Each row of a before or after table is a point. The points were changed in one or more steps. Then noise was added and the rows were shuffled. The steps act on columns, c1 being the first. Write out the steps. A step turns or swaps two columns, mirrors them in a line or flattens them onto one, adds a multiple of one to another, or multiplies or shifts one. Angles are multiples of 10 degrees, from the lower column toward the higher: turns from -170 to 170, lines from 10 to 170 but not 90. Use the fewest steps. Two steps may share a column if one is a turn and the other turns, adds or multiplies; they go together, in the order done. Otherwise the lowest column goes first.

Before (10 x 2):
[[ 37 -14]
 [ 25 -25]
 [-13   1]
 [ 10  -7]
 [-29  -2]
 [ 39  15]
 [-30  21]
 [ 31 -65]
 [ 54  23]
 [  9 -24]]
After:
[[-18 -37]
 [ 38   8]
 [ 22  22]
 [-31 -53]
 [-68  29]
 [-35 -13]
 [  4  10]
 [-15   2]
 [-35   1]
 [-21  16]]
Steps: turn c1 and c2 by -140 degrees

Before, 14 rows:
[[ 37  25  26  24 -64  40]
 [  8 -18 -22 -61 -11 -21]
 [  2 -11 -41 -13  26 -13]
 [  8  33  19  -3 -57  58]
 [  3  10 -16 -24  41 -24]
 [  1   5 -27 -41   8   1]
 [-43  59   0  -6  26  22]
 [  5   4 -28 -32  23 -11]
 [-24  -5 -65 -33   8 -10]
 [-44  77 -22 -10  20 -17]
 [ 10  13   0  19 -39  35]
 [ -6  44 -22 -12  38  25]
 [-13  -6  28  12 -35  22]
 [ -1  27  43  17 -25  77]]
After:
[[ 57  25  22 -54 -16  14]
 [ 25   1  10 -39  -1  14]
 [  9 -23   3  41   6   1]
 [-15 -38 -11  23 -10  -6]
 [-17 -14   8  41 -14 -12]
 [-30 -24  80  18  33  -6]
 [-26 -26  38  30  -7  10]
 [ 11  43  25 -28   8  30]
 [ 46  21  34 -23  17  19]
 [ 36 -16 -20  47  16  -7]
 [-39   3  59  21  25   8]
 [ -3 -64  -6  30  24  -1]
 [ 16  25  -6 -29  23  10]
 [ -1 -28   6  40  -6  -5]]
Steps: turn c4 and c5 by -150 degrees; turn c1 and c5 by -60 degrees; swap c2 and c3; multiply c6 by 0.4

Before:
[[ -2   3   8  18   4  77   7  10  -7]
 [ -5   5 -14 -19  -8  24 -14   4  61]
 [-27 -14 -44 -16   3 -24  -9  37  24]
 [ 42 -21  12 115 -45 -22  -9  11  85]
 [ 13  15   5 -15   2 -22 -19  85 -33]
 [-12  11   4  -7  18 -26 -10   5 -13]
 [-19  34 -20  -9 -23 -13 -17  28 -23]
 [ 18 -42  10  15 -39 -11 -10  18 -25]
 [ 14  29  12  -2  -3  82  65   6   5]
 [ 39 -11 -21  13 -13 -15 -24  18  -2]
 [-18   7  17 -10 -19 -12 -13   7   6]]
After (11 x 9):
[[-18 -13  -6  -8  15  19   3  -1 -19]
 [-12  -8  36 -21  -6   2 -10  -3  56]
 [  2 -11  -2  19   7 -75   6   5  23]
 [-31 -13  47 -18   4  27  11  37  -4]
 [-24 -10 -21 -11 -17  13   0   3   9]
 [ -1 -68 -16 -16   1   8 -23  57 -34]
 [-25 -44   8  -7 -27   3   1  -4 -29]
 [ 11  -4  15  11 -17  15 -45  19 -15]
 [ 30   8  16 113 -46  49 -34  23  68]
 [ 49 -24   4   5  -1 -77  45 -13  35]
 [  9  19 -20  18 -38   2 -18  40 -26]]
Steps: turn c1 and c7 by -40 degrees; mirror c2 and c8 in the line at 110 degrees; turn c6 and c9 by -160 degrees; turn c3 and c9 by 160 degrees

Before (12 x 14):
[[ 32 -40 -23  11  23  36 -37  -8  20  -3  11   5 -50 -13]
 [ 14   1  -4  28 -61   9  11 -25  33  28  -9 -32  25  34]
 [-35  -2  16  31  -1  -1  10 -29  28  25 -31 -17  31   7]
 [ 16 -17  21  -2  -9  46 -13 -27  44 -43  10  20 -34   4]
 [  3 -31 -18 -28  17  41 -52 -19 -24 -32  44  36 -27 -10]
 [  0  34 -10  15 -24   6  42  -7  25  18 -19   2   4   1]
 [-19   8  30 -39  32  19 -54  15  16  34  37   1 -15 -20]
 [-40  29  27  29 -12  37 -36  23   3   1   7  -6 -12 -22]
 [-44   5  40   2   0 -11 -20  36  -6   8   5   0 -30  17]
 [  4 -37 -18 -27  19  25 -30   9  15 -50  45 -15 -23 -29]
 [ 28   5 -22  69 -21  -5  34 -33  60   7  19   3  40  38]
 [ 22  40   1  34 -11 -18  -6 -32  28  -1 -22 -25  18  24]]
After, 12 rows:
[[ 14 -63  26 -39   4 -13   5 -62  -1  46 -14 -31  -5  25]
 [ 14  -9 -35 -27 -15   8  47 -66  36 -70  -5  19  18   4]
 [  3  17 -22  23 -38  25  30  26  48 -82  -8 -14 -20 -18]
 [ 22 -13  16 -42  39   9 -16 -83 -11  -5  -8 -24  -1  12]
 [-18  33 -14  21   7  52  28  37  53  56   5  -1  28 -14]
 [-39  -9 -15 -12  28  31  45  60  -7   2 -28  -6  32 -16]
 [  1 -21   3 -31  34 -43   2 -20   0  33   0   4 -10   3]
 [  2  16 -25  53 -32  45  52 -47  18 -49  -9  38 -18  -7]
 [-44   1 -28   5   5  24  -8  93  -3  15  -2   0  39  11]
 [ 27 -19  38 -64   3 -32 -12 -82  19  13 -65   3 -23  29]
 [-36  -1  30 -50  -3  -9  -5 -74 -16  43  -3 -17  19   4]
 [ 31  24 -52 -14 -39  29  40 -23  14  -3 -17   6 -23 -11]]
Steps: swap c2 and c5; swap c3 and c13; turn c4 and c11 by -130 degrees; turn c4 and c9 by 50 degrees; turn c6 and c7 by 100 degrees; multiply c8 by 2.5; multiply c10 by 1.6; multiply c14 by 0.7

Before:
[[  3   2 -17  -4   9   5 -12  -7 -12   4 -10 -14  -4   8  11  -8  -1  16
    0   4]
 [  5  16   4  -3  21   2  -5  15   8   6  -1   4  20  -5   4  11   1   3
   -1   5]
 [ -4  14  14  22  13   8  -9 -21  16  11  -4   0  -5 -11  -8   7   3  -4
    8  -3]
 [ 12  -9  -7   0  -7  -6   8  -9   8  25   4   2 -11  -3 -15   8  10  -5
  -30  27]
 [ 18   2   7 -12  -9   6  -5   1   9  10  -7   4 -11  -4 -10  -1  12  11
    3  14]
 [-16   9  -1 -14  -9   7  20   9  -3  -3  -2   9  12   6 -13   2 -14   5
    5   0]
 [  4   0  -4   8  -7   8   8   4   3   9 -11  -6  15   2 -15  -5  17  28
   -3   1]
 [ -9   5   4  -4  -3  -7   7   6  10  14  -9  11  -9  10   5   3   6   7
   12   3]
 [  7  -2  11  -4  14   3  11 -20 -16 -13 -18  -6   5 -22 -16   0  -2  16
   10   8]]
After:
[[  10  -20   -7    0    8   -7    6  -11    7   23   -7    3  -20   -5
   -15    9   12   -5 -119   -7]
 [ -14    9    3   -4    7   -8    8    7   10   13    5   12   -2   11
     2    2    5   10   18   13]
 [  -6   26   16   23  -10    6  -10  -19   17   11   10    1   17  -11
    -7    8    3   -1   22    5]
 [   8   -6   12   -4   -7    3   11  -22  -17  -13   19   -5   21  -24
   -17    0    0   17   -1   12]
 [ -16   18   -2  -14   10    7   18    7   -5   -2   -2   10   10    5
   -12    2  -12    4   10    7]
 [   4    4  -19   -2   -5    4  -14   -7  -12    4   14  -13  -30    9
    10   -7    1   17   -8    6]
 [   5    2   -4    8   10   10    8    5    5    6    7   -5    7    2
   -16   -7   19   27   -8    0]
 [  17    3    8  -11   10    7   -4    2    8   11    4    2   -1   -5
   -12   -1   13   11  -26   12]
 [   5   33    3   -4  -22    4   -5   15    6    6    8    4   26   -5
     5   10    0    3  -14    4]]
Steps: multiply c2 by 2; add 1.5 times c3 to c13; turn c5 and c11 by 160 degrees; turn c19 and c20 by 50 degrees; multiply c19 by 3

Before:
[[ 12 -33  -3  -7  15  42  23 -56 -43   5 -12  -4 -26  -9 -41  57  24 -13
  -33   8 -27  15 -18  21  35  72  26 -58 -31  14 -10  18   2 -31 -10 -39
   15 -27  30 -12 -23   0  44  29  30  -1 -37  25]
 [ -7  -1 -30  -8 -22 -44  33 -11  22 -45 -34 -18   2  19  17 -17 -36 -18
   26  48  20   5 -48  44 -26   9   0  24 -11 -42  -9 -11 -75  23 -29  17
  -12  44 -30  29   8  44  -1 -31 -17  58  41 -29]
 [-33   7   6   5   6 -24  21   5  -8 -58 -14  19 -22  34  40  21 -23 -10
    5   8  44  -1 -59  37 -26  -1  21  18  31  26  19 -13 -33  41 -51  15
   43  39 -35  -5  20  29 -45 -17  -9  34   4 -29]
 [ 42  62 -54  34 -22   5  50   1 -71   3 -14 -52   9 -33  37  36  17  71
   27  12  11  42  14 -20 -24 -15 -67  31  48 -47  37  31   6   3 -61 -20
   -9  60  42 -39  14  56   5 -28  20  30 -43 -46]
 [ 22 -10 -25 -17  10 -38 -31 -36  15 -18  -1  41 -18  28  20   6   4   7
   -5 -33  42 -22 -53  28 -46  12  17  18  33  17  -5 -15 -23  24 -11  -7
   17  13 -30   5  14 -19 -16 -25  47   4  17   4]
 [ -7  -8   5 -34  -9  -8  -2 -21  23 -20   3  28 -30  55  19 -18 -14 -30
  -10   5  57 -11 -21  20 -42  31  20  18  44   9 -13   8 -24  48 -11  59
    9  17  10 -26   8 -18 -20  19  10  24   8   7]
 [-11 -31  18   9   1  40 -22 -43   0 -15   1 -15 -10  -2 -12  -4  34 -28
  -51 -13   5 -13 -12   0   8  30  -3 -20   5  32 -19  11   5   9  18  15
   47   9 -17  22  16 -13   9  31  64 -23  14  16]
 [ 15 -18 -20  32  31  46  14 -20 -36  11  13   8 -13  -9 -12  34  39  10
  -45  16 -24  49  14 -16  21 -15 -13 -30 -59 -11  -3  19  -7 -15  -9 -20
    6 -50  15   2 -39   4  45  37   4 -13 -42  10]
 [ 20  24 -52  70 -41 -35  20  14 -73 -12   5 -37  30  -8  39  63  -8  41
   21   9  -9  -1  21 -43 -43   1 -54  28  22 -40  55  47  23  32 -52 -52
  -24  47   5 -58  29  -5 -31   8  34  46 -51 -37]
 [ 41  -7 -36  11  25  26  69  -1 -39  13   4  -6   0 -33 -44  88  31  -3
  -27  37 -36 -13  19  16  36 -11 -26  -4 -34 -15  13  36  22 -45   9 -39
   18  -1  24 -29   4  28  56  17 -28  -1 -20  -5]
 [-11  35  32  -5  -3 -30  45 -10  37 -19 -37 -20  14  20  15   6 -11   8
   19   6  71 -15 -40  16 -12  -7   7  45   8  -7  -4 -14 -50  29 -54   3
  -30  30 -23  -3  39  11   3 -26 -13  50 -16 -45]
 [ 16 -18 -26  -3  11  35  23 -31 -48  15  -3 -11 -23 -11 -37  30  42 -37
  -29  13 -58  17 -26  19  36  -3 -26 -35 -11  17  14 -10 -37 -35   2 -47
   18 -41  35 -11  14 -16  55  65 -11  -2 -18 -11]
 [ 28 -55  34 -28  28  39  17 -45  -2 -15  17   9 -41  23 -69  12  -8 -13
  -30 -38 -26   3 -24  14  28  22  10  17   2  31 -29  13 -18   5   0  -1
   37 -10   0   7 -46 -26  -4  48  39 -37 -22 -10]]
After:
[[-20 -18 -22   7  29  41  23 -30  -1  14   2  -9 -25 -10 -37  31  -1 -33
  -51  11 -56  17 -33  21  41   2 -23 -32 -10  14  12  -8 -13 -39   7 -47
   17 -61 -25  -8  12  -4  54  63  -8   0 -16 -11]
 [ 17 -10   8 -27   1  -6  -3 -16   0  -2   8  30 -34  54  15 -16 -10 -25
   -3   4  51 -11 -18  19 -42  28  26  20  43   9 -22  13  -6  47 -10  53
   14  33 -11 -19   4 -19 -24  26  15  31   5   6]
 [  1  25 -53  76 -35 -37  22  16 -82  26   5 -38  30  -8  41  62  -5  43
   12   5 -12  -2  21 -42 -40   2 -59  27  20 -38  45  46  10  30 -48 -52
  -25 -25 -31 -58  29   0 -28  -5  31  47 -46 -39]
 [ 47   2 -34 -15 -37 -41  33 -13 -23  12 -35 -19   4  18  19 -17   9 -24
   44  46  20   5 -47  46 -27   9   1  22 -11 -38 -20 -10 -30  18 -27  16
  -10  49  10  26  12  28   0 -34 -19  57  47 -30]
 [-11 -35   1  -8  29  40  22 -55  -4   9 -14  -3 -28  -7 -42  63   2 -11
  -53  10 -24  13 -19  18  31  71  23 -57 -30  18 -13  24  -3 -31  -8 -36
   19 -55 -12 -10 -22   6  42  27  33  -3 -36  23]
 [ 68   9   3   5 -19 -26  23   7 -38 -15 -11  19 -22  37  39  25   9 -12
   12  13  43  -6 -59  35 -28  -3  20  17  32  25   9 -15 -14  44 -53  16
   40  19  36  -3  22  15 -43 -17  -7  33   6 -31]
 [-14 -17 -26  41  28  47  12 -19  22  13  14  13  -9 -10 -14  31   4   9
  -66  13 -21  47  15 -14  26 -10 -20 -29 -65 -14 -14  21  -2 -19 -10 -21
    7 -60   6   4 -38  14  49  34   3 -10 -42  10]
 [-29  -8 -37  16  34  28  69   2 -25  34   5  -7   0 -36 -47  89   7  -8
  -36  34 -41 -15  20  13  32 -11 -25  -9 -35 -18   2  39   3 -44  12 -40
   20 -25  -4 -32   8  31  53  16 -28  -3 -19  -6]
 [ 20  33  31 -11 -12 -30  51 -12   3  -2 -40 -20  12  19  20   9   0   7
   34   7  70 -16 -40  17 -11  -4  10  48   8  -6  -9 -17 -17  33 -53   3
  -29  45  16  -3  41   0   2 -24 -12  44 -16 -50]
 [  9 -12 -28 -24  -9 -39 -29 -34   2  32  -2  44 -13  28  21   6  -2  13
   -3 -41  40 -17 -59  25 -44  14  17  19  28  17 -21 -15  -7  19 -11  -8
   18  19  30   1  15 -19 -15 -18  49   1  21   1]
 [  7 -56  34 -20  19  36  22 -53   3  28  10  12 -40  22 -69  15  -8 -21
  -30 -37 -25   6 -24  15  27  23  16  21   5  29 -36  18 -11   6  -1   3
   34  -8  20   6 -41 -23  -5  56  36 -37 -25  -6]
 [-16  59 -55  27  11   2  50   1 -85  39 -15 -49   9 -33  40  35  20  75
   18  12  13  39  11 -23 -31 -15 -66  30  52 -46  23  29   6   3 -64 -19
  -12 -16 -47 -36  16  57   6 -34  21  34 -46 -44]
 [ 15 -26  17  13  -5  45 -23 -42 -10  -5   4 -13 -11  -2 -12  -5  -2 -29
  -45 -10   4 -13 -10   3   7  26  -5 -20  -1  35 -23   5   9   6  21  19
   47   5  15  18  14   5   8  27  64 -26  14  16]]
Steps: turn c1 and c10 by 110 degrees; turn c4 and c44 by -10 degrees; mirror c5 and c39 in the line at 20 degrees; turn c9 and c38 by 50 degrees; add 0.3 times c38 to c19; flatten c17 and c42 onto the line at 70 degrees; shift c31 by -10; multiply c33 by 0.4
